Each wall is flat, endless, passes through zero and stands at right angles to its row. A trip goes straight from one point to another. Which walls does it cross, in order?
In the rows, 128 means zero.

Walls:
(1): [112 172]
(2): [145 121]
(3): [160 201]
Trips:
[130  97] to [134  91] => none
[191 106] to [148 142] => 1
[133 157] to [173 180] => 2
[152 161] to [142 147] => none
[156 174] to [ 66 175] => 2
[157 144] to [101 120] => 2, 3
[154 109] to [181 167] => 3, 1
[127 145] to [117 176] => none
[ 58 172] to [119 111] => 3, 1
[129 165] to [175 171] => 2

Walls:
(1): [ 96 131 134 167 182 150]
(2): [ 90 168 155 140 107  79]
(3): [151 117  77 131 149 112]
(4): [137 122 147 142 187 138]
Trips:
[130 134  99 148 155 166] to [160  92  48 130 153 176] => none
[111 125 148 113 131 193] to [ 96 159 159 190 149 134] => 2
[ 82 138  25  79  55 120] to [143 150 113 150 151 106] => 1, 4
[ 90 117 109 130 111 105] to [ 62 108 124  92 170 161] => 1, 3, 4, 2
[162  91  95  92 105  64] to [ 97 169 172 155 195 125] => 2, 4, 1, 3
[ 52 147 139 174 141  95] to [173 148 101 100 171 122] => 3, 2, 1
[ 62 137  83 144 140 113] to [151 163  73 139 103  79] => 1
[ 92 115 138 108  64 117] to [131 115 170 119  72 107] => none

Walls:
(1): [128 141 181 106 129  90 112 179 133 127 137]
(2): [113 217 140  96 157  68 210 162 136 129  98]
(3): [159 119 139 154 111  64 137 133 101  87  87]
(4): [175 173  87 126 123 157  91 144 110 154 157]
(5): [ 49  98 100 142 118 118  77 124 123 118 121]
(6): [146  84  98 163 177 174  98 160 126 120 136]
(7): [108  82 136 158  82 137 154  99 135  77 175]
(8): [148  49 133  91  48  42 140 143 132 145  80]
Trips:
[124  53  96 150 123 146 142  98 169 144 146] to [ 95  80 155  87 102 180  78 140  70  94 120] => 1
[116  59 107 136 117  86 174 140 183 100 161] to [126 143  92 144 157  77 161 146 165 161 124] => 2, 1, 6, 5, 7
[196 112 103 144 151  64  95 138 108 163 167] to [ 69  62 143 156  97 107 107 128 158 119  85] => 5, 4, 7
[ 60 117  88  65 111 120 114 119 104 176 140] to [148 179 193  98 164 103 113 147  64 122  96] => 2, 1, 3, 5, 8
[129 105 173  66 114  92 193 138  39  70 136] to [101 136 141 109 222 134  58 165  51 169  55] => 7, 5, 6, 8, 4, 3

Walls:
(1): [150 107 114 117 113 133 108 119 134 126 106 159 120  83 142 110  80 131
 117 132]
(2): [136 104  90 197 144 161 151 172 124 120 137 170 117 168 158 114 127 137
 151  83]
(3): [ 82 141 120 107  85 161 131 109 166 127  94  95 123 170 127 151 100 129
  87  60]
(4): [126 108 184 168 154 186 160 117 103 161 159 149 160 111 152 112 135 122
  91 129]
(5): [124  94 141 184 154  65  93 206 190 184  89 151 132 105 124  95 128 166
 116 154]
(6): [163 120  96 128 152 138 126  93 171 189 151 154 124  88  89  68  90  72
 140 145]
Trips:
[125  79 169 103 138  94  93 123 111 190 113 140 115 115 122 167 138 120
 166 124] to [120  98 120 109 170 127 126 127 128 112 147 110  94 165 154 154  99 113
 121  54] => 6, 1, 3, 2, 5
[128 121 144 103 106 135 235 133 113 101 198 131 109 114 158 153 125 151
 157 113] to [169 145  94 118  66 156 181  86 151 146 162  77 132 161 138 173 226 164
  82 133] => 3, 2

Walls:
(1): [143  99 137 151 130 155  97  97 136 135 169  95 120 155 132 118 126 170
 125 126 198 119 152 117 134 137 108 121 113 127 137 172 101 113 136 136
  96 110 121  84 107 140 168  70 130 131 107 135]
(2): [154 140  92 172  75 127 175 145 136  94 124 158 163 189 108 102 159 108
  84 106 146  75  64  79  87 166  99 107 105  75 154  95 133  90  98 100
 117 178 108 175 201 100 123  71 214  74  75 153]
(3): [ 85 162 128 176 135 108 134 111  86  88 156  78 141 100 134 142 139 146
 139 166 106 127 155  90 133 117 116 134 118 121 144 114 177 133 127 135
 108 142 115 170  96 185  80 119 177 149 100  99]
(4): [164 168 127 119  99 152  88 162 107 127  61  90 156 176 152  97  98 175
 107 121 155  93 125 121 145 107 145 129 101 184  53  98 103 151 106 153
 182  96 105  99 150  94  80 118 123 141 114 135]
(5): [105 106 115 162 122 116 152  95 162 139 185 155 120 126 144 161  96  87
 136  96 163 136 146  74  99  96 128  82  99  99  93 149 146 102 153 100
 170 127 102 132  79 121 188 143 102 131 121 179]
(6): [194 125  83 141 160 181  80 118  91 146 112 144 132 118 158 108 111 109
 176 124 105 107 128  94 139  99 126  89 137 193  77  84 181 137 117 121
 116 182 141  76 121 129 156 144 100 171  89  93]
(7): [103 163 102 111 120 131 171 146 180 168 139 146 139 116 158 145 175 105
 127  95 127 101  89 166 112 113 169 148 112  80 142 127 143 176 150 111
 160 178 116 161  86 128  90 153 148 119 112 118]
Trips:
[ 95 139 167 119 127 102 170 176  86 129 132 122 155  97  57 166 137 127
  91 107  84 157 120  95 130  95  96 126 213  95 146  98 139 153 110 113
 101 139 173 134 161 126 127 152  86 174 154 169] to [123 166  97  69 143 163 126 150 101 167 196 127 146 129 177 176 120 166
 129 105  67  86  70 143 109  77 106 135  70 111 125 146 160 109 138 154
 179 165 108 118 170 116 140 102 150  93 108  91] => 7, 2, 6, 4, 5
[127 142 102 110  97 144 158  86  90  80 146 121 140 142 144 139 180  98
 130 116 166  89  79  82 158 181 148 117 115 154 138 156 103 157 153 101
  90 170 140 173 136 158 113 108 157 129 121 141] to [ 69 101 131  82 193 101 130 142 136 141 153 180  77  95 178 135 124 108
 117 125 168 115 148  92  96 116 209 107  88 154  71 161 151  85 169 128
 150 125 124 140  69 187 177 137 130 125 191 118] => 5, 2, 6, 3
[ 94 126 121  91  66 112 181 152 142  96 114 111 145 141  98 108  83 159
 169 151 128 125 163 114  99 100 128 133 123 190 126  92 143 114 134 106
  97 141 131 158 122 184 155  81 147 121  89 159] to [132 119 128 126 120 154 111 137 152 137 141 153 119 161 135 127 117  93
 104 158 125 134 106 144 136 134 164 129 128 121 155 157 122  99 169 136
 125 166 140 159 116 141 144 150 124 151 159 147] => 4, 1, 7, 3, 2
